Each row of a before or after table is a point. One or more steps were done to the points. Then noise was added and the rows were shuffled. The steps act on how far a point lies along the listed directions, d1 being the first. What was done? A step turns or swaps two directions, mirrors them in a line or flattens them onto one, adds a multiple of one to another, or multiplies one. Angles are multiples of 10 degrees, from the lower direction toward the higher: turns from -170 to 170, lines from 10 to 170 but not 90. Use the fewest steps. Two steps may share a direction if one is a turn and the other turns, adds or multiplies; they go together, in the order done. Otherwise the lowest direction goes first.

Directions:
(1): [47 30]
(2): [ 30 -47]
Before (14 x 2)
[[  6  14]
 [  5  46]
 [-21 -48]
 [-21  26]
 [  7  19]
 [-19  40]
 [ -2   6]
 [-25  -2]
 [ 36 -16]
 [-17 -59]
 [-26  35]
 [-39 -39]
 [-25  29]
 [ 10  40]]
After (14 x 2)
[[-17 -37]
 [-17  -3]
 [ 58  17]
 [-12 -34]
 [ 15 -22]
 [ -4  38]
 [-42 -18]
 [ -8  -3]
 [-38 -12]
 [ 51   2]
 [ 52 -16]
 [-20  -7]
 [-25 -34]
 [-12 -34]]
Steps: turn d1 and d2 by -120 degrees

Directions:
(1): [-29 -46 -29  31]
(2): [ -6 -20 -27 -60]
(3): [-55  40 -10  -2]
Before (13 x 4)
[[  5  46   3 -28]
 [ -1  12 -11  -7]
 [ 22  -9  -7  -2]
 [ -3  30   9 -40]
 [ -9  17   7  -6]
 [-23  30  -2 -20]
 [ -5  -5   6   7]
 [ 20 -19   2  11]
 [ 11 -23  -5   9]
 [ 20 -21  -7   8]
 [-19  -1  -8 -16]
 [-17  -1   6 -13]
 [ 11  -9   3  10]]
After (13 x 4)
[[-23   6  11   7]
 [-40  47   4   7]
 [ -6  18  -7   7]
 [ 32 -32  -1  -4]
 [ 17 -17  -1  -7]
 [ -5  -7   1  -7]
 [ 33 -16  -2   9]
 [-11  48  25  15]
 [-18  23   6  -5]
 [ 21 -31  -6   3]
 [-27  10   2  18]
 [ 34 -31  -5   3]
 [ -6  58  12   6]]
Steps: mirror d1 and d2 in the line at 10 degrees; multiply d3 by 1.6

Directions:
(1): [-28   2 -60 -25  -4  24  60  -1]
(2): [ 16 -51 -33  42 -30 -34   5 -38]
Before (12 x 8)
[[-11  -8 -35  -6   4   1  25   2]
 [  2   1  24   0  -4  10 -19   9]
 [-21  17 -29 -42  14  26  34  18]
 [-19 -15 -46  -5 -10   7  45  -6]
 [ -2   8  -4 -27  -4  23  11   8]
 [  9 -16  -8   2  -1  -1   7 -17]
 [-15   1 -11   5  16  13   0  13]
 [-38  17 -17 -17  -8  25  36   2]
 [ 19 -25  12  48 -17 -38 -40 -33]
 [-13  -1 -42 -25  10  10  27  -3]
 [ 20  28  60 -13  15  11 -44  29]
 [  4  22  26 -33  10   5 -12  26]]
After (12 x 8)
[[ 19  -2  13   0  -9  -2 -17   6]
 [  7  -5   1 -12  -6  13   0  -2]
 [  6  -7   4  -6   9   8   4  -7]
 [ -6   0 -21 -16   8  -4   4  -2]
 [-24   3  -1  -1 -16   6  11  -8]
 [-12  -3 -11  11  14   8  -8   8]
 [  0  -4  10   1 -12   8  -3   1]
 [-14  -3 -13  -3   1   3  22   3]
 [ -3  10   8  10   1  -4 -20 -11]
 [ -4  -5 -19  -4   8   0   9  13]
 [ -8  -3 -18 -19  -3   0  13   2]
 [  9  -3   3 -13  -6 -10  -6   3]]
Steps: multiply d1 by 0.4; multiply d2 by 0

Directions:
(1): [ -1 -17 -16 -60   7   3  19 -21   2  -6 -23]
(2): [ 27  -6  50  -1 -19  11  -4 -27 -10  24 -20]
Before (11 x 11)
[[-22 -13 -21 -16  18  -1  21   9   5 -17   1]
 [ 11  -8  37   0 -11   8  -3 -10 -10  13 -16]
 [  0  -5 -20 -22   8   2   2   6   5 -11   0]
 [-14  14 -29  35   9 -13   0  29  -1 -17  31]
 [ -5  -6  -8  -3  -5  -2   5   3  -3  -3  -2]
 [  2 -13  -7 -38  -2  10  15 -21   6   2 -17]
 [  2 -13  -8 -20  -9  -6   9 -10   9   8 -20]
 [ 21  -3  20  -4  -8   1   5 -11 -14   9  -7]
 [-27   9 -31  15   2  -8 -12  23   6 -13  20]
 [-13  16 -14  34   5 -10 -13  21   9  -4  19]
 [  4  16   1  37   4  -8 -10   9   8   4   5]]
After (11 x 11)
[[ 22   8  31  37 -12  -2  -9   2 -16  13   9]
 [ -5  -8  -9 -10  -4  -3   7   1  -3  -4  -6]
 [  2  -9  -4 -25  -3  10  11 -17   5   2 -12]
 [ 12   8  52  56 -18   5 -22   9 -12  20   6]
 [  4  15  -1  31   5  -8  -8   5   9   4   2]
 [-22 -25 -32 -61  23   2  35  -7   6 -22 -16]
 [  1 -10 -25 -49  11   2  11  -2   5 -15 -11]
 [-16  -3 -47 -30  17 -11  23   6   1 -24   6]
 [  2 -10  -5 -11 -11  -6   5  -7   7   9 -16]
 [-13   5 -24  -5  10  -7  -1   7  10 -10   3]
 [-28  -8 -47 -46  10  -5   8   3   7 -20  -4]]
Steps: add -1.5 times d2 to d1

Directions:
(1): [ 29  -4 -25  -3 -57   9 -60 -12  28  38  -2 -16]
(2): [ 31 -31   1  28  34   9 -38   8 -50  25  -9  50]
(3): [-18 -44  49  26 -46  16  -5  53   6 -22   8   3]
Before (10 x 12)
[[  7   3   1   6  11   0   3  -8  -8   6  -2   3]
 [  0   8  -8  -4  33  -5  16  -9  -9   8  -3   2]
 [ -5   6  -3  -1  -3  -3   6  -2  11  -8  -4 -13]
 [  1  -7   3   0 -11   2 -12   0   4   9   2  -1]
 [  5  -6  -8   1  -9  -6  -8  -4   0   8  -5  -1]
 [ 15   6 -27  -8   9  -1 -15 -20  -2  16  -8  -1]
 [  4   7  -8  -5  12  -6   2  -5  -4   8  -6  -5]
 [  9   3  -4   2  18   3  -4 -11 -17   7  -5   8]
 [  2 -14   6   8  -1   0  -2   7  -5   0  -2   6]
 [-20   0  11  -7 -16   0  25  11  14 -21   6 -18]]
After (10 x 12)
[[  8   5  -9  -5   9  -5  -2  -5  -3  11  -7  -3]
 [ 25 -10  -6  14  29   9 -25 -10 -37  20  -9  28]
 [  6 -11  -6   5  -8  -5 -12   0  -4   9  -5   3]
 [ 24  -6 -26   1   7   3 -29 -14 -10  23 -11   9]
 [-45  27   9 -31 -36  -9  58   3  50 -40  12 -56]
 [-17  17  -3 -12 -17  -7  20  -5  30 -16  -2 -33]
 [  9   7 -15  -2  34  -3   4 -13 -13  18  -4   8]
 [  1 -11   6   3  -9   3 -12   4   0   8   1   3]
 [  8 -21   6  14   9   2  -9   9 -18   4  -3  19]
 [ 15  -3   0  11  16   2  -8  -8 -18  13  -4  13]]
Steps: turn d1 and d3 by 20 degrees; multiply d2 by 3

Directions:
(1): [ 53  25  18 -39 -37  20  19 -41   7   5  37 -31   1  30  -5   6  -6  11]
(2): [-44  31  22  15  -2  -9 -53 -17 -16 -25  19 -48 -19  -7 -31 -10  -9  27]
(3): [ -1 -14  58   3 -12  42 -25   5 -23  20  -1  42 -11  17  16 -51 -22   1]
(4): [-24  13   6  -5  32  14  13  33  60  31   5 -29 -45  37   7  -5 -15 -13]
Before (12 x 18)
[[ 10  -4 -35 -12  17 -25  42  28  29   8 -11  -7   6   0  18  29   7 -16]
 [-49   9  -8  22  29 -22  -4  26  32   8 -11 -11 -10   4  -5 -11  -5 -12]
 [-13  -7 -19   5  23  -4  30  32  42   0  -9 -10 -17  13  10  20  13 -13]
 [ 27   9   0 -21 -16  16  10   1  10   8  22  -7   6  18   4   3  -1  -2]
 [-11  -7 -20  -7  25 -14   9  23  19   1 -14 -20  -7   1  -3  15  -8 -11]
 [ 11 -10  13 -15 -29  18  -2 -24 -37 -16  11  13   5  -4   1 -17   9  13]
 [ 16  30  17  -5 -32   4 -28 -49 -34 -21  30 -16   9  -2 -22   2   7  19]
 [-33 -10  -8  -2  32   1  17  39  48  27  -7  -6 -29  18  17   7  -5 -15]
 [-22   0 -16   7  16   7   1  34  19  15  -9   1 -12   5  14  -1 -16 -10]
 [-19  -6  -8  13  24 -22  17  29  17  10 -28  14 -13  -2  20   5  12 -20]
 [ -4  20  35  -7 -18  10 -30 -29 -18 -14  18 -12   5  -6 -19  -8  -7  20]
 [  3   6  14  -9  -6   8 -22  -6 -10  -1   4  -3  -1  -3  -2  -2  -3   7]]
After (12 x 18)
[[-19  27 -35  -8  25 -38  19  23  41  -7   2 -58 -15   6  -7  39   2  -5]
 [-24  19   7   6  13 -21  -1  11  15  -4  -7 -20 -21   7   5   5  11  -4]
 [ 11  -3  14 -11  -9   6 -13  -5 -16   2  -8  17   6  -9   7  -2  -3   2]
 [ 22 -11  25  -8 -22  12  -7 -22 -30  -6   0  39  21 -17   1  -2   3   3]
 [-52  16  12   9   9 -11 -33   0   7  -9  13 -44 -22   3 -15   8  -5  18]
 [-15  10 -18  -5  18 -27  -7   6   7 -17  -5 -42  -6  -3 -17  24  -4   0]
 [  1  14   3  -9  -8  11  -7  12   9   3  16 -10   1  14  -1   0   0  -6]
 [ 16 -29   9 -15 -18  36  20  -2 -17   1  -5  36   2  10  20 -24   8  -3]
 [-37  21  -3  19   6 -29 -20  -8  -1 -19   1 -24   7 -17 -22  -8   3   6]
 [-25  16 -10   5   2   7 -20  10   0  -4   5 -22 -13   2  -2  -3 -18   6]
 [-33  19 -10  13  15 -18  -8   6  28 -26   5 -52 -18   2 -18  26  14   7]
 [ 45  -5  -3  -5 -25   5  10 -24 -27  -4   5  38  30  -8   5   9  18  -8]]
Steps: multiply d1 by 0.4; turn d2 and d4 by -80 degrees; multiply d3 by 1.6
